Each point is reached from the start by the listed moves, each made once or not at all, plus a little noise. Is the number of moves made odd or even? Then give how often each move was made.
(in the rows, 128 means zero)

Moves:
(1): 183  112
(2): 138  167
Start: 120  125
Points:
187  151 -> even (1, 1)
120  124 -> even (0, 0)

Moves:
(1): 187  127  153  113  133  165  116  162  118  117  136
(2): 118  160  116  114  145  140  153  119  116  120  121
(3): 91  136  165  114  124  162  120  124  140  116  129
(4): 141  129  144  211  137  134  148  107  161  151  163
(5): 141  130  119  131  177  107  116  123  144  132  102
(6): 129  129  108  143  141  146  126  135  113  141  127
(7): 112  108  151  119  118  157  173  126  141  181  105
(8): 112  139  115  125  123  87  127  182  124  141  137
Start: 144  111  146  127  149  141  111  133  136  151  144
Points:
106  119  180  111  146  173  104  129  148  137  146 -> odd (0, 0, 1, 0, 0, 0, 0, 0)
151  131  195  96  144  172  90  216  132  140  163 -> odd (1, 0, 1, 0, 0, 0, 0, 1)
145  142  149  197  175  160  155  103  156  167  173 -> even (0, 1, 0, 1, 0, 0, 0, 0)
131  126  153  203  180  207  201  107  156  233  149 -> even (0, 1, 0, 1, 0, 1, 1, 0)
157  113  162  209  158  148  131  111  168  175  179 -> odd (0, 0, 0, 1, 0, 0, 0, 0)
99  153  150  116  174  204  125  128  122  144  137 -> odd (0, 1, 1, 0, 0, 1, 0, 0)

Moves:
(1): 161  117  137  127  123  141  158  136  138  148  134  137  131  127  111  135  135  105  146  108  126
(2): 119  171  126  149  105  148  124  124  143  141  131  126  126  117  146  136  115  102  127  121  130
(3): 131  115  169  125  107  132  128  100  107  121  134  143  142  118  134  124  124  125  123  151  133
(4): 128  125  117  154  131  119  139  119  135  128  112  124  130  127  110  127  130  117  131  128  129
(5): 148  123  141  117  178  123  126  97  117  146  120  124  131  102  118  114  113  120  147  138  140
(6): 135  112  112  139  127  137  135  117  123  126  142  117  157  122  139  133  139  126  151  114  124
(7): 114  137  133  112  124  128  149  125  148  144  147  143  141  124  119  119  115  136  110  123  128
(8): 117  139  159  126  144  136  146  140  134  131  126  92  147  111  139  150  142  161  136  149  134
(9): 119  107  133  123  124  134  123  145  152  108  151  134  140  124  125  139  131  109  124  115  130
(10): 118  109  135  132  128  130  124  135  143  153  132  117  128  142  132  129  141  125  116  130  140
(11): 153  128  134  153  126  102  132  151  126  144  166  124  128  113  136  150  126  126  117  133  129
(12): 94  137  125  151  106  140  122  158  128  156  103  159  143  121  132  122  119  140  127  140  131
(13): 140  121  100  117  114  115  109  122  147  133  111  126  149  131  122  141  125  125  161  133  121
(14): 128  144  144  140  162  136  145  128  142  120  137  143  139  172  126  119  114  123  139  114  118
(15): 148  110  126  130  127  129  141  122  132  123  120  138  131  115  158  141  134  124  116  126  134
(16): 113  117  119  134  138  131  132  126  127  132  130  130  120  140  126  163  115  120  130  114  135
(17): 124  153  114  110  139  111  131  130  121  135  144  152  143  122  116  136  166  101  130  131  131
(18): 129  132  119  127  135  133  106  116  154  123  122  121  129  148  108  130  138  175  127  118  155
Start: 140  118  133  114  129  110  122  163  130  136  124  98  140  121  117  127  138  118  147  147  136
Points:
148  105  173  129  128  149  122  110  134  141  164  94  194  64  137  134  119  61  177  149  151 -> odd (0, 1, 1, 0, 1, 1, 0, 0, 1, 0, 0, 0, 0, 0, 0, 0, 0, 0)
121  110  189  143  211  142  138  160  183  194  91  93  189  138  127  137  147  193  159  166  190 -> odd (0, 0, 0, 0, 1, 0, 0, 1, 0, 1, 0, 1, 0, 1, 1, 0, 0, 1)
128  90  189  214  162  128  149  158  172  199  149  154  189  100  150  189  94  40  135  145  182 -> odd (0, 1, 1, 1, 1, 0, 0, 0, 1, 1, 1, 1, 0, 1, 1, 1, 0, 0)
86  124  198  117  203  147  139  177  221  194  141  106  211  141  93  128  127  181  150  148  184 -> even (0, 0, 0, 0, 1, 0, 1, 1, 1, 1, 0, 1, 0, 1, 0, 0, 0, 1)
113  145  172  126  127  132  170  146  188  219  130  151  246  50  80  195  132  42  207  167  169 -> even (1, 1, 1, 1, 1, 0, 1, 1, 1, 0, 0, 1, 1, 0, 0, 1, 1, 0)
64  117  135  106  127  138  131  202  206  184  167  109  249  113  103  161  204  166  139  143  183 -> even (0, 0, 0, 0, 0, 1, 1, 1, 1, 1, 0, 1, 0, 0, 0, 0, 1, 1)
144  119  120  205  63  106  102  151  177  185  103  136  182  98  139  212  109  120  151  154  180 -> odd (0, 1, 1, 1, 0, 0, 0, 0, 0, 0, 1, 1, 1, 0, 1, 1, 0, 1)

Moves:
(1): 138  124  112  132  135  130  135  109  142  123  121  126  134  141  129  138  129  126  139  134  123  133  124  137
(2): 137  131  129  130  140  130  128  132  118  132  128  137  126  116  116  131  119  130  130  135  147  124  123  121
(3): 133  125  151  118  122  135  121  113  135  111  122  123  146  114  126  144  127  122  126  113  140  126  135  136
(4): 139  126  131  155  139  120  120  105  128  141  140  121  129  126  131  98  129  117  130  110  133  150  144  123
(5): 120  124  146  129  149  128  132  130  114  130  133  130  135  127  130  125  126  121  118  129  121  120  118  132
(6): 154  128  141  116  109  153  127  134  125  126  149  134  135  141  140  96  133  126  124  125  137  128  131  149
(7): 139  132  138  121  125  140  139  133  133  127  119  125  127  117  129  124  115  124  119  131  125  124  137  116
(8): 132  138  115  145  135  125  133  141  141  123  114  142  127  135  138  120  129  115  128  109  126  114  127  130
(9): 130  125  133  126  136  123  122  136  154  127  123  132  127  114  120  115  134  106  134  123  125  128  121  125
(10): 123  123  141  119  122  134  121  121  124  142  123  131  116  126  122  122  123  124  121  124  139  129  112  122
(11): 135  126  144  108  122  131  128  135  134  122  136  137  141  140  118  112  109  137  129  119  119  134  129  123
(12): 140  132  138  118  124  117  123  127  105  141  138  140  127  122  125  130  142  126  132  122  121  139  116  130
(13): 118  117  114  131  113  142  141  125  128  142  136  144  134  127  121  134  140  137  128  128  131  127  125  121
(14): 125  131  135  136  135  120  141  122  129  127  127  137  131  135  120  115  141  120  123  125  127  127  136  134
(15): 112  140  117  109  135  127  127  114  115  130  119  151  154  123  140  120  131  122  123  137  132  162  116  122
(16): 127  136  125  115  134  139  127  135  109  135  136  138  126  135  132  146  129  112  123  127  147  129  122  123
(17): 159  144  117  126  116  116  117  145  142  152  140  120  147  133  129  139  145  139  128  122  142  126  136  133
(18): 113  121  130  125  135  135  134  103  139  131  140  153  126  130  132  141  134  141  131  152  124  112  132  117
(19): 122  132  115  118  132  133  143  112  114  144  132  115  140  130  116  114  134  134  168  129  134  108  136  126
(20): 138  120  143  127  120  110  125  143  127  132  125  134  142  129  136  117  124  117  133  132  129  128  135  121
(21): 150  116  111  101  134  119  123  129  131  128  133  127  132  136  131  119  133  129  113  114  128  120  137  143
(22): 143  125  121  136  145  138  107  141  136  131  102  134  133  126  133  131  132  142  136  143  130  156  138  121
(23): 133  131  121  130  129  123  114  123  118  137  129  132  123  130  113  133  127  120  121  136  116  126  133  139
(24): 123  124  133  119  131  124  133  132  135  144  126  141  121  122  121  132  121  130  129  123  123  125  126  143
Start: 124  118  129  140  106  120  115  115  127  134  124  135  136  134  111  117  89  140  130  130  119  132  138  122
Points:
210  86  204  74  126  99  101  66  120  188  161  176  196  147  69  7  102  78  152  69  117  134  153  186 -> odd (1, 0, 1, 1, 1, 1, 0, 0, 1, 1, 1, 1, 0, 1, 0, 0, 0, 0, 1, 1, 1, 0, 1, 1)
191  126  110  85  146  138  97  91  181  172  76  211  189  115  123  141  93  149  120  131  163  146  145  127 -> even (1, 1, 1, 0, 0, 0, 1, 1, 0, 1, 0, 0, 0, 0, 1, 0, 1, 1, 0, 0, 1, 1, 0, 1)
121  118  137  109  171  145  101  43  56  221  144  231  194  99  84  131  118  129  163  152  154  171  140  109 -> odd (0, 1, 1, 1, 1, 0, 0, 0, 0, 0, 0, 1, 1, 0, 1, 1, 0, 1, 1, 0, 0, 1, 1, 1)
171  120  171  104  127  113  88  112  168  162  130  200  190  151  103  132  90  86  127  115  136  102  128  125 -> even (1, 0, 1, 0, 1, 0, 0, 1, 1, 1, 1, 0, 0, 0, 0, 1, 1, 1, 0, 1, 0, 0, 1, 0)

Moves:
(1): 134  125  139  131  127  139  130  123  132  135  135  142  128  126  122  113  127  137  128  136  144  124  133  140  130
(2): 129  114  135  128  151  122  134  124  123  110  136  115  127  124  132  134  127  113  136  127  129  133  126  122  140
(3): 116  126  136  105  139  115  131  114  127  137  121  131  136  148  137  132  136  123  114  112  118  133  139  115  152
(4): 124  117  130  129  125  123  102  124  128  143  136  133  140  131  133  132  135  110  134  118  127  151  137  152  127
(5): 128  119  130  108  126  124  125  117  128  121  153  118  126  148  125  115  119  106  116  127  137  117  129  119  116
(6): 133  128  114  123  129  142  114  121  129  122  125  127  125  126  120  127  124  123  128  132  151  120  124  127  120
(7): 116  131  122  119  143  135  124  126  130  118  131  142  127  130  129  128  132  122  141  124  121  133  128  128  139
(8): 142  124  129  129  137  136  138  139  150  131  124  132  112  134  147  120  143  136  124  134  112  146  123  140  144
(9): 134  129  135  119  119  135  125  143  126  128  118  132  130  124  128  117  131  118  129  122  120  116  120  125  130
(10): 146  128  131  143  128  114  122  131  134  113  131  149  135  124  128  123  153  130  136  122  144  118  100  140  125
(11): 130  123  126  120  125  131  120  114  119  139  146  124  127  141  143  125  129  121  142  116  122  110  126  124  132
(12): 119  138  118  116  136  121  125  138  123  122  155  130  141  117  143  133  151  128  121  135  130  129  134  144  143
(13): 122  126  113  126  117  122  122  127  122  122  132  114  138  154  112  126  129  122  134  128  129  126  127  114  142
(14): 104  140  129  121  132  120  128  127  141  139  134  121  121  123  114  129  120  129  128  132  147  129  124  108  116
(15): 132  126  128  124  122  126  128  128  138  124  128  128  136  121  134  129  136  136  125  135  123  129  136  127  119
(16): 122  142  137  141  131  126  112  130  138  123  131  127  110  111  136  129  138  117  128  133  124  121  126  137  139
(17): 130  140  121  124  136  122  106  111  131  124  139  133  141  130  129  109  135  131  128  131  115  143  145  109  130
(18): 119  128  121  126  117  133  142  125  125  116  147  121  137  125  134  124  124  127  131  114  135  125  125  124  132
(19): 121  136  136  133  124  129  134  130  121  137  130  143  135  122  135  138  134  122  132  136  120  148  118  121  127
(20): 120  119  123  121  122  132  144  127  134  132  107  119  121  140  147  120  121  125  133  144  151  143  146  128  117
(21): 131  129  124  136  128  123  126  143  134  137  126  133  117  127  130  140  121  133  124  132  136  124  135  119  136
(22): 121  121  132  119  119  115  134  116  132  127  124  116  132  126  134  120  120  128  130  125  133  125  118  141  124
(23): 139  137  127  120  121  115  136  118  126  123  131  137  128  126  120  120  132  114  130  120  118  139  127  129  138
(24): 121  126  134  112  128  141  126  128  129  121  144  108  112  118  112  123  126  155  120  129  142  150  121  117  128
Start: 127  133  112  131  127  128  123  122  134  138  124  138  122  119  124  131  138  122  118  123  132  141  143  149  123
Points:
136  126  127  68  165  111  68  71  174  112  183  118  109  127  139  94  182  77  94  113  120  215  167  135  168 -> odd (0, 1, 1, 1, 1, 1, 0, 1, 0, 0, 0, 0, 0, 0, 1, 1, 1, 0, 0, 0, 0, 0, 1, 1)
92  101  128  91  113  114  127  111  179  127  164  93  109  147  153  75  133  52  131  126  184  166  139  163  145 -> even (1, 1, 0, 1, 1, 0, 0, 1, 1, 0, 0, 0, 1, 1, 0, 1, 0, 1, 0, 1, 0, 1, 0, 0)
132  156  89  91  121  76  96  93  173  129  155  158  136  148  202  105  217  89  128  136  139  174  141  143  192 -> odd (0, 0, 1, 0, 0, 1, 0, 1, 0, 1, 1, 1, 1, 0, 1, 1, 1, 0, 1, 1, 1, 1, 1, 0)
98  130  117  74  111  125  54  108  139  160  183  115  124  135  139  110  169  102  114  104  172  133  144  168  191 -> even (1, 0, 1, 1, 0, 1, 0, 0, 1, 0, 1, 1, 1, 0, 0, 1, 0, 0, 0, 0, 1, 1, 0, 1)
103  162  111  59  127  80  102  77  179  122  249  125  116  149  144  62  194  111  103  100  172  153  123  123  202 -> even (1, 0, 1, 0, 1, 0, 0, 1, 0, 1, 1, 1, 1, 1, 0, 1, 1, 1, 0, 0, 1, 1, 1, 1)
125  114  121  105  102  108  83  73  137  108  230  125  118  128  118  101  159  61  146  100  202  156  94  156  158 -> odd (1, 1, 0, 1, 1, 1, 0, 0, 0, 1, 1, 0, 1, 0, 0, 1, 0, 1, 1, 0, 1, 1, 1, 1)
131  81  128  74  107  109  133  77  173  149  171  141  142  174  200  75  172  93  121  99  172  151  147  191  135 -> odd (1, 0, 1, 1, 1, 0, 0, 1, 0, 1, 1, 0, 0, 0, 1, 0, 0, 1, 0, 1, 0, 1, 0, 0)
145  135  129  127  144  84  62  75  163  117  186  181  136  98  160  96  191  78  164  106  133  157  140  180  166 -> even (1, 1, 0, 1, 0, 0, 1, 0, 0, 1, 1, 0, 0, 0, 1, 1, 1, 0, 0, 0, 1, 1, 1, 0)
80  133  94  101  93  124  71  99  163  147  189  82  110  114  118  127  134  117  134  109  195  142  134  130  132 -> odd (0, 0, 0, 1, 0, 1, 0, 0, 0, 0, 1, 0, 1, 1, 1, 1, 0, 1, 0, 0, 1, 1, 0, 1)
54  129  120  49  100  108  128  118  149  177  175  111  142  116  184  128  159  109  116  108  174  186  155  130  143 -> odd (0, 0, 1, 1, 0, 0, 0, 0, 1, 0, 1, 1, 0, 1, 1, 0, 0, 1, 1, 1, 1, 1, 0, 1)

Moves:
(1): 143  121  114  127  131  98  134  132  147  128  139  133  143  113  129  131  130  113  130  150  126  130  116  128  111
(2): 119  118  126  125  150  110  138  91  110  134  109  109  103  102  128  120  109  142  137  88  115  98  87  166  140
(3): 143  131  123  129  119  120  129  151  121  131  115  141  133  145  110  121  138  126  117  136  119  141  131  115  121
(4): 139  132  131  147  128  128  154  115  129  141  134  115  140  127  112  123  138  142  112  120  131  139  122  129  129
(5): 136  130  140  140  152  130  142  125  120  128  147  120  111  130  145  154  132  140  145  129  124  102  123  113  136
(6): 132  120  119  130  127  143  129  135  131  111  114  122  145  119  164  111  141  122  133  128  128  108  140  120  109
(7): 138  129  129  142  120  118  141  134  152  118  131  143  103  127  127  110  136  127  132  151  131  123  112  146  118
(8): 135  150  118  146  119  130  130  146  135  135  136  129  124  123  138  131  119  137  132  114  128  126  117  133  143
(9): 122  138  124  129  116  109  120  127  118  104  122  123  126  118  123  130  142  129  130  125  120  117  137  134  120
(10): 147  125  124  123  130  134  115  121  151  124  116  125  121  133  127  135  140  121  121  117  137  143  122  115  142
(11): 129  131  128  123  125  126  128  123  121  120  145  134  132  140  128  110  143  112  136  119  122  136  129  117  147
(12): 119  132  112  128  112  124  125  136  144  136  135  141  124  143  134  120  143  137  120  127  123  135  118  123  108
(13): 131  130  132  116  122  120  145  149  141  120  141  111  139  149  109  121  116  143  145  122  131  137  116  116  126
(14): 131  118  132  138  140  147  104  115  110  111  136  119  125  128  127  121  124  145  138  120  136  151  129  127  120
(15): 133  110  155  136  124  119  114  123  124  135  125  117  128  149  144  146  111  122  127  103  115  142  141  130  132
(16): 124  147  126  135  115  142  141  108  129  114  118  151  137  148  121  137  128  118  140  149  116  137  116  123  114
(17): 131  132  134  126  107  129  140  138  121  126  121  135  137  158  141  145  142  121  124  133  157  166  128  120  122
(18): 132  131  138  119  126  148  123  116  128  123  130  116  122  115  145  138  120  155  124  130  102  135  116  141  146
(19): 121  129  119  132  150  124  152  138  143  123  124  129  105  106  128  130  136  133  145  122  103  136  132  137  113
(20): 132  150  121  122  142  103  139  118  150  135  118  118  126  111  138  110  118  152  147  159  118  112  133  107  138
(21): 139  154  156  108  135  145  129  126  114  154  143  117  129  128  131  130  118  123  133  113  140  147  122  131  118
(22): 133  140  138  130  137  118  146  132  145  118  128  148  138  100  129  130  124  121  116  130  138  127  116  111  120
(23): 146  129  116  115  129  115  132  128  132  126  133  149  121  142  130  118  128  141  122  124  125  122  137  135  126
(24): 120  132  126  129  145  119  103  144  141  126  118  134  164  161  128  128  162  128  111  136  135  136  130  152  138
Start: 141  122  133  112  134  174  135  110  153  143  131  117  120  135  136  138  131  117  139  129  161  125  165  142  136
Points:
168  138  132  122  141  120  183  109  194  112  153  146  137  205  118  77  189  167  127  91  199  188  81  173  124 -> odd (0, 1, 0, 1, 0, 0, 1, 0, 0, 0, 1, 1, 1, 1, 0, 0, 1, 0, 0, 0, 0, 1, 1, 1)
168  178  199  145  160  173  174  82  163  123  158  110  111  176  158  166  187  139  167  116  92  168  137  185  142 -> odd (0, 0, 0, 1, 1, 0, 1, 0, 1, 0, 1, 0, 0, 0, 1, 1, 0, 1, 1, 0, 1, 0, 0, 1)
191  169  129  130  206  80  203  106  249  154  146  105  105  160  161  121  158  198  168  48  113  124  97  133  183 -> even (0, 1, 0, 1, 1, 0, 0, 1, 0, 1, 1, 1, 1, 0, 1, 0, 0, 0, 1, 1, 0, 1, 1, 1)
182  193  139  109  160  187  186  113  166  157  164  157  131  213  137  139  209  165  138  125  93  184  133  152  126 -> odd (0, 0, 1, 1, 1, 0, 0, 0, 0, 0, 1, 1, 0, 0, 0, 1, 0, 1, 1, 0, 1, 0, 1, 1)

Moves:
(1): 113  128  131  156  139  123  115  158  132  136  130  106  145  144  129  118  127  149  130  139  125  174  139  152  133  149  124
(2): 133  130  133  127  112  142  140  112  121  118  137  146  134  131  135  138  126  127  122  111  116  141  122  147  123  112  133
(3): 143  131  145  117  118  133  140  124  141  108  139  140  137  131  133  125  128  112  100  138  139  125  113  147  119  132  113
(4): 123  107  120  140  110  121  142  135  118  115  143  124  147  123  125  141  116  122  116  126  108  124  119  135  131  115  105
(5): 133  134  128  128  147  115  113  121  130  134  137  141  145  129  135  138  117  118  107  124  115  145  112  114  135  136  141
(6): 140  148  110  149  136  115  134  144  142  133  109  149  149  138  127  122  131  138  133  149  143  131  94  136  113  107  121
(7): 105  154  130  133  122  118  88  129  124  155  147  126  129  123  157  131  105  129  156  118  137  109  128  128  123  122  114
(8): 124  131  122  127  142  112  164  144  120  122  135  141  115  120  130  139  135  109  128  126  132  130  113  90  131  130  112
(9): 145  121  147  118  149  139  105  143  120  122  134  130  116  131  121  145  140  120  133  123  138  135  134  133  127  119  126
(10): 129  145  119  121  128  131  121  123  136  121  115  145  126  132  131  119  133  101  131  121  135  113  148  142  143  137  156
(11): 127  138  109  132  148  145  128  108  137  122  121  129  116  126  131  138  130  126  157  160  114  139  125  124  133  113  105
(12): 135  148  122  132  122  143  107  132  123  128  145  129  123  117  128  125  140  120  134  125  136  129  135  119  131  127  126
(13): 152  113  122  114  124  128  125  144  119  150  129  134  118  132  132  94  133  109  121  106  121  127  137  131  124  105  110
(14): 120  131  125  124  143  132  138  124  171  133  135  121  141  109  126  158  131  134  130  114  109  149  142  130  128  133  109
(15): 106  137  120  109  117  95  126  138  133  120  146  124  131  129  104  120  144  138  110  136  109  117  135  137  117  126  130
(16): 138  131  125  122  149  126  139  109  137  120  134  134  141  124  122  129  129  148  125  141  122  137  148  125  143  124  125
(17): 122  123  110  135  142  133  132  104  124  132  128  114  125  110  137  123  143  122  134  148  126  154  127  145  138  127  137
(18): 128  143  126  143  134  129  106  132  124  139  151  132  99  118  106  108  137  111  128  118  126  91  142  126  116  127  127
(19): 118  141  140  128  131  154  116  134  130  116  107  136  102  140  119  133  140  142  105  129  140  110  143  102  129  123  129
(20): 140  122  119  105  129  127  134  143  145  134  141  115  146  141  134  123  130  114  122  119  140  117  121  130  117  131  124
(21): 101  145  132  129  140  137  93  136  98  128  132  129  122  92  90  96  134  126  149  142  149  147  123  118  138  105  130
(22): 97  123  136  134  119  121  130  119  132  138  135  108  141  136  129  146  137  118  144  163  142  132  144  129  117  125  138
(23): 115  111  126  125  129  117  139  149  142  135  148  110  109  126  139  128  121  132  128  139  111  123  128  114  131  124  154
(24): 128  137  133  148  125  124  116  132  128  118  118  116  116  128  136  119  135  140  133  118  124  126  135  118  135  96  121
Start: 129  117  126  159  138  145  151  130  143  107  144  100  155  120  111  138  152  122  86  126  149  138  115  141  148  107  118
Points:
96  132  80  156  181  123  173  178  168  86  212  84  192  82  67  116  186  128  91  127  82  230  139  144  166  7  8 -> even (1, 1, 0, 1, 0, 0, 0, 1, 0, 0, 1, 0, 1, 1, 1, 1, 0, 0, 0, 1, 1, 0, 0, 1)
99  199  93  187  220  129  115  124  197  146  246  135  159  75  138  195  185  55  126  152  144  166  141  122  156  63  143 -> even (0, 1, 0, 0, 1, 1, 1, 1, 1, 1, 0, 1, 0, 1, 0, 1, 1, 1, 0, 0, 0, 1, 1, 0)
124  184  114  172  202  133  166  145  181  92  184  150  164  57  49  117  181  104  83  161  177  147  93  117  141  69  56 -> odd (0, 0, 1, 0, 0, 1, 0, 1, 0, 0, 0, 0, 0, 1, 0, 1, 0, 1, 0, 0, 1, 0, 0, 0)
107  193  90  155  239  132  139  182  214  117  180  149  140  82  61  121  182  87  64  141  163  126  122  63  163  74  137 -> odd (0, 0, 0, 0, 1, 1, 0, 1, 0, 1, 0, 0, 0, 1, 0, 1, 0, 1, 1, 1, 1, 0, 1, 0)
